Each row is a point. Before rounding, the points of a table are all equally far from one centre. They may lie mostly on one side of it. Write the centre, to within rounding.

Points:
[[ 0.72  0.22]
 [-0.05 -0.16]
 [ 0.72  0.26]
 [ 0.13 -0.26]
 [ 0.06 -0.24]]
Centre: [0.26 0.19]

Points:
[[-0.10  0.27  0.14  0.60]
 [ 0.19  0.12 -0.79  0.46]
 [ 0.04 -0.62 -0.08  0.24]
 [ 0.43 -0.15 -0.28 -0.01]
 [-0.35 -0.17 -0.72  0.06]
 [ 0.39  0.13 -0.23  0.69]
 [-0.04  0.04  0.27  0.53]
 [-0.59  0.08 -0.45  0.19]
 [ 0.32 -0.25 -0.09 -0.05]]
Centre: [-0.05 -0.08 -0.29  0.35]

Points (14 x 9):
[[-0.27  0.41  0.90 -0.18  0.27 -0.07  0.34  0.33  0.04]
 [-0.20  0.68  0.52 -0.10  0.14  0.39  0.19  0.23  0.30]
 [ 0.38 -0.26  0.70  0.27 -0.35 -0.51  0.18 -0.03  0.19]
 [-0.41  0.17  0.14  0.28  0.31  0.44  0.24  0.15  0.29]
 [ 0.13 -0.49  0.34  0.24  0.12  0.27  0.02 -0.56  0.05]
 [ 0.23  0.35  0.51 -0.01  0.04  0.11 -0.15 -0.49 -0.24]
 [-0.04  0.31  0.81  0.43  0.30  0.13 -0.12  0.13 -0.01]
 [-0.52  0.09  0.46 -0.40  0.24 -0.13 -0.20  0.00 -0.21]
 [-0.07 -0.33  0.61  0.41  0.25  0.35 -0.26 -0.29  0.13]
 [ 0.08  0.00  1.03  0.09  0.25  0.13  0.66  0.22  0.12]
 [-0.23  0.19  1.03 -0.26  0.03  0.06 -0.32  0.00 -0.21]
 [ 0.09 -0.14  0.95 -0.32  0.27  0.55  0.46 -0.15  0.06]
 [-0.35  0.16  0.41  0.30 -0.22 -0.32  0.42 -0.13 -0.26]
 [ 0.16  0.15  0.88 -0.20  0.10  0.47 -0.23 -0.42  0.28]]
Centre: [-0.01 -0.08  0.48 -0.10 -0.13  0.10  0.13  0.06  0.15]
